Each wall is flat, endless, passes through zero and stands at right angles to its row. A trip goes straight from one point to another. Which walls does it cross, in order?

Walls:
(1): -178	-36	338
(2): 5	-98	-26
(3): -219	67	82
(4): -17	-78	84
(5): 99	87	-361
(6): 160	13	209
(7): 79	-79	-76
(8): -66	-166	124
Trips:
-86	-117	-107 to -138	114	-167 => 4, 8, 7, 2
-356	-1	-31 to -18	-22	-215 => 2, 4, 5, 1, 8, 7, 3
329	133	-109 to -255	-233	-186 => 2, 6, 8, 3, 4
-223	-257	240 to 122	-84	39 => 7, 3, 1
44	127	-22 to 59	157	289 => 3, 1, 5, 4, 8

Walls:
(1): -527	41	-30	106	-18	-153	126	44	42	261	-150	-235
(2): -293	-151	224	127	258	-109	-51	126	100	50	-23	185
(3): -208	53	-26	-205	93	-185	222	41	-41	-158	-360	100
(4): 85	-203	-191	-81	-81	86	-173	-27	69	83	29	-133
(5): -340	-74	34	-57	330	107	-86	142	-330	-110	-79	-180
(6): -274	-138	-130	-165	88	-233	-37	-118	-85	139	180	-76
(7): 152	318	-154	191	-131	150	-238	-55	82	91	-88	22
(8): 171	76	-213	-71	-216	-2	-225	-1	179	-117	188	-166
(9): 165	216	-259	-218	151	339	-186	-40	174	89	249	225
(10): 22	-233	-144	259	77	171	-206	-135	-390	-23	-52	65
(11): 106	-87	59	-11	271	169	286	-129	44	-69	159	-49
Trips:
-45	-39	-142	34	161	4	-178	164	147	41	154	-81 to -46	32	-131	183	53	-26	-318	46	29	-11	-84	187 => 10, 1, 6
50	43	-168	68	-84	-122	53	259	22	85	287	-89 to -62	-348	140	-31	-159	58	-270	16	78	-195	288	-182 => 7, 1, 9, 10, 5, 2
